Each row of a before or after table is a point. One or more steps were done to the points. Then noise was added and the rows were shuffled. The steps act on how far a point lies along the listed directions, d1 being the first. Name the steps. A step turns or swaps two directions, mirrors them in a line or flattens them onto one, adds a multiple of one to another, or multiplies one. Angles are multiples of 10 degrees, from the lower direction toward the higher: turns from -170 to 170, lines from 10 to 170 but not 90. Use the fewest steps. Two steps may share a direction if one is a turn and the other turns, adds or multiplies; they go together, in the order done. Otherwise the lowest direction goes first.
In the rows, zero is written as 128.

Directions:
(1): [141 184  81]
(2): [ 55 141 123]
(3): [123  81  71]
Before:
[[ 43 174 170]
 [142 157 138]
 [122 148  96]
 [127 145 152]
 [117 129 154]
 [134 165 119]
 [164 144  79]
 [153 171 117]
 [142 144 188]
 [147 123 123]
 [120 115 117]]
After, 11 rows:
[[109 108 110]
 [152 128 134]
 [109  95  79]
 [120 123 164]
 [166 117 187]
 [110  97 149]
 [117  96 129]
 [  8 106  86]
 [111 123 101]
 [124  88 155]
 [134 145 133]]
Steps: add -0.5 times d3 to d2; turn d1 and d3 by -160 degrees

Directions:
(1): [157 191 125  42 152 138 113 167]
(2): [135  50  90 111 115 129 101 204]
(3): [ 76 130 113  77  39 144 145 107]
Before (8 x 8):
[[ 57 136 139 115  42 150 171  77]
 [137 164 100  87 184 113 120 163]
 [ 95 144 130 146  51 138 154  37]
 [140  76 120 154 105 125 124 144]
 [ 89 141 131 128  88 127 146  81]
 [144 249 130 118 165 119 121 117]
 [ 49 130 164 194  36 153 163   9]
 [162 158 144 141 169 136 132  86]]
After, 8 rows:
[[112  38  85 140  49 136 117 137]
 [ 70  39 111 168  58 142 149 131]
 [172 101 113 106 158 138 107 161]
 [136 165 122 157 209 106 131 122]
 [129 159 137  98  88 136 140 109]
 [ 96  73 108 142  94 125 125 137]
 [ 70  12  89 112  12 161 100 174]
 [164 110 100 193 189 105  89 193]]
Steps: turn d1 and d2 by -160 degrees; turn d1 and d3 by 70 degrees

Directions:
(1): [104 159 170 108 157  76 147 181 127  43 149  86  80  69]
(2): [114  52  76 125 231  72 126 112 126 120 139 127 107 176]
Before (10 x 14):
[[152 217 200 139   7 179 133 140 134  92 115 128 151  65]
 [144 105  99 154 107 157 110  90 139 194 122 158 169 143]
 [150 164 158 139  56 181 141 124 132 161 115 150 138  96]
 [150  76 100 110 128 154 108  81 124 174 115 153 154 152]
 [144 216 210 144  16 180 145 170 138 122 113 112 142  54]
 [148 125 133 122 103 143 121 110 130 152 118 146 157 132]
 [126 123 125 131 155 123 118  98 119 138 153 132 134 144]
 [118 160 162 118 157 113 150 160 131  80 167  89  95  76]
 [102 131 158 132 128 114 133 146 109  93 140 109  92 101]
 [123 140 140 122 115 123 132 136 123 126 133 127 148 128]]
After (10 x 14):
[[141 158 168  98  67 157 126 130 127 121 122 124 136  71]
 [118 123 134 121 136 110 132 134 118 119 133 123 140 135]
 [112  79 108 144 155 124 117 108 109 143 131 136 112 160]
 [125  75  85 138 201 128 130  97 134 157 154 131 128 167]
 [123 179 168 132  84 132 134 153 141 110 140 115 125  58]
 [110  92 130 120 224  36 140 149 130  15 149  97  76 115]
 [134 144 156 110 118 112 130 144 128 105 126 121 128  97]
 [100  83 131 125 238  35 152 172 133  52 147  86  69 109]
 [133 151 144 133 116 148 122 103 122 138 147 131 144 125]
 [115 132 156 121 168  89 156 160 134  81 141 109  77  82]]
Steps: turn d1 and d2 by 120 degrees

Directions:
(1): [ 71 152 142 160 109 114  94 165 177 121 109 113 164  92 180  55 116 157
 190 194  93  78  75 121 196 150  79  37  71 123 155 161]
(2): [ 78  80 138 182 179 142 153  83  93  60  95 141 197 121 136  69 154  99
 133 121 110 117 183 133 190 175 106 214 113 168 150  36]
(3): [ 77  98  74 158 105 176 141 136 141 174 117 124 146 163 110 107 150 146
  97  56  76 155 142 160 148 159 244  74 134 203 200 185]
(4): [187 148 156 168 157 107 132  44 129  90 211 141 171 109 156 152 103 138
 103 211  99 167 139 154 137 124 124  68 221 213 140 151]
(5): [201 103 127 102  66 189  83 165 147 103 158 152 104 117 144  96 154  87
 216 136  64 175 199  29 149  81 136 150 143 137 170 127]
Before (12 x 32):
[[163 160 131 113 156  90 124  76 105 110 152 137 144 129 116 184 115 124
  101 183 164 129 103 146  68 130  94 137 172 107  77 108]
 [133  92 122 172 130 141 144  77 134 115 146 126 164 136 118 127 118 122
   92 130 111 142 119 156 145 135 172  72 168 189 167 150]
 [130 149 102 130 126 102 151 114 138 181 116 110 131 136 141 150  93 181
   99 140 176  93  73 201 103 125 149  27 120 126 107 199]
 [167  97 128  99 139 109 144 107  75 152  97 144 110 166  81 201  91  95
   65  59 184 163 141 151  47 132 151 241 166 130  89 114]
 [134 147 135 124 109 114  97 153 163  93 147 141 132 110 158  94 116 141
  172 176 117 105 114 107 156 116  68 102 112 118 119 102]
 [ 51 180 114 133 141  67 144 137 128 174  69 100 118 118 113 144  68 166
   95 127 193  65  17 182  87 155 103  86  55  66  58 135]
 [139 118  75  86 102 154 129 161 119 197 121 117  81 151  99 150 145 129
   89  75 131 137 136 125  73  96 209  86 117 118 137 188]
 [105 112 110 120 114 148 135 133 111 147 108 131 109 145 108  91 141 115
  121  54 102 170 161 127 132 152 191 154 131 178 155 127]
 [168 130  96 113 135 115 157  82 113 172 178 136 121 166  91 189 105 114
   73  85 149 186 132 147  76 102 188 106 193 138 128 148]
 [224 141  94  72 119 158 141 112 111 184 188 138  66 173  92 203 120 106
   71  67 132 191 173 116  51  90 218 119 208 164 132 161]
 [144 119 119 127 149 134 158 111 116 175 157 123  76 168  99 225 115 175
   67  98 186 120  97 193  77 109 193  90 183 149 132 196]
 [110 126 115  79 112 109 132 193 128 153  43 106  80 146 104 165 111 123
  135 112 187  98  93 137  88 130  79 208  45  17  77  86]]
After, 12 rows:
[[115 150 144 137 132  96 109 140 148  84 131 131 143 100 158  88 115 149
  159 180 135  94 111 127 160 133  52 124  98 115 107  84]
 [180 167 110  78  30 141  70 202 169 172 128 125  50 107 146 132  92 128
  208 141 113 134  83  46  89  65 111  82  82  58 105 177]
 [ 83 117  95 130 127 131 151 121 111 161 100 115 116 147  99 104 135 132
   88  45 114 161 135 160 129 174 205 138 128 185 153 142]
 [134  92 115 157 115 148 143  88 149 132 151 124 150 138 115 140 118 127
   92 125 109 148 112 157 143 129 191  49 176 197 170 176]
 [203  78 115 113  97 199 116 146 135 142 176 156  64 159 117 182 139 129
  154 104 114 167 179 101 108  70 205 121 198 174 184 183]
 [209 158 130  96 125  99  97  96 114 107 171 150 118 126 124 182 119 110
  142 197 145 154 118  97  63  97  83 146 182  89  84 111]
 [203 108  99 110  67 172 103 153 162 156 148 134 109 129 158 115 123 132
  194 141 103 148 152  91 130  79 168  57 141 144 160 201]
 [200  89  97 110 142 187 149  88  88 121 160 151 123 166 105 143 150  69
   96  57  95 204 243  88 111 118 217 191 196 209 166  84]
 [201  99 126  80  98 124 126 124  88 150 107 149  86 159  87 200  97  84
   91  65 172 178 143 124  38 108 148 236 175 118  91 133]
 [146 125 120  58  85 129 108 215 137 140  58 120  76 144 115 157 117 100
  178 129 170 117 120  89  88 108  66 220  49   4  81  82]
 [187 101  96 118 111 152 147  93 119 145 180 149 132 159  96 151 123  94
  121  78 105 209 185 103 108  99 199 139 197 158 156 126]
 [134  69  73 117 103 189 130 151 107 152 112 133 114 148 114  89 177  92
  130  73  86 151 209  89 127 109 212 145 112 152 182 140]]
Steps: turn d2 and d5 by -100 degrees; multiply d3 by 1.3
